Rows are points. Any point is a mix of the corners, with weights that add up to 1. It lies inside the corners' shape when no weight is negative. Say inside or outside, and name the corners with a negative weight.

Corners:
(1): [ 49 -14   8]
(2): [ 19   5 -36]
(3): [ -2  -4 -22]
(4): [-60  41  -3]
Points:
[ 17   3 -13] => inside
[ 22  -9 -20] => outside (4)
[  1   0 -16] => inside
[-24  15 -23] => outside (1)
[-48  34  -6] => inside
[ -4   0 -20] => inside
[  6  13 -15] => outside (3)

Corners:
(1): [ 31  16   5   9  29 -31  -5 -14 -32 -16 -12]
(2): [ 12   2 -18 -23  -4  22  21 -13  13 -21 -29]
(3): [ 14   5  23   5 -21  19  10  19   6  -6 -13]
(4): [ 19 -20 -28  29 -15 -23  12  59 -18  59  22]
(5): [  2 -20  -5 -24  35 -16 -21  11  38  60  22]
(6): [ 15   1   5 -29 -30  19 -11   2 -25 -20 -26]
(7): [ 18  32 -23  -1 -17  18   0  46  -1  10  10]
(8): [ 14   6  11 -22 -35   1  -7  14 -18 -24   6]
(9): [ 18 -37  -5 -35  51 -32 -15   7   9 -14 -17]
(10): [-32  40  16 -26 -26 -15 -23   7  -8 -11  -1]
(11): [-21  -5  14  28 -37  11  -4   3   8 -19   1]
(12): [-45  -9   0  17   9  36  29  13  34 -10   5]
Points:
[  5   6   0 -19   5   2  -7   7   3 -15  -9] => outside (4)
[ 14   6   5  -4  -2  -5  -3   6 -11  -7  -6] => inside
[ 10 -15 -11  -1  -1  -8  -1  19  -4   9   3] => outside (3, 10)
[ 2  4 -1 -3  2 -4 -1 13  6  6  3] => outside (6)
[  8   1  -6 -11  -2  -5  -2  19  -2   8   0] => outside (11)
[ 16 -20 -12   0 -10   9  11  28   0   1  -6] => outside (1, 5, 10)
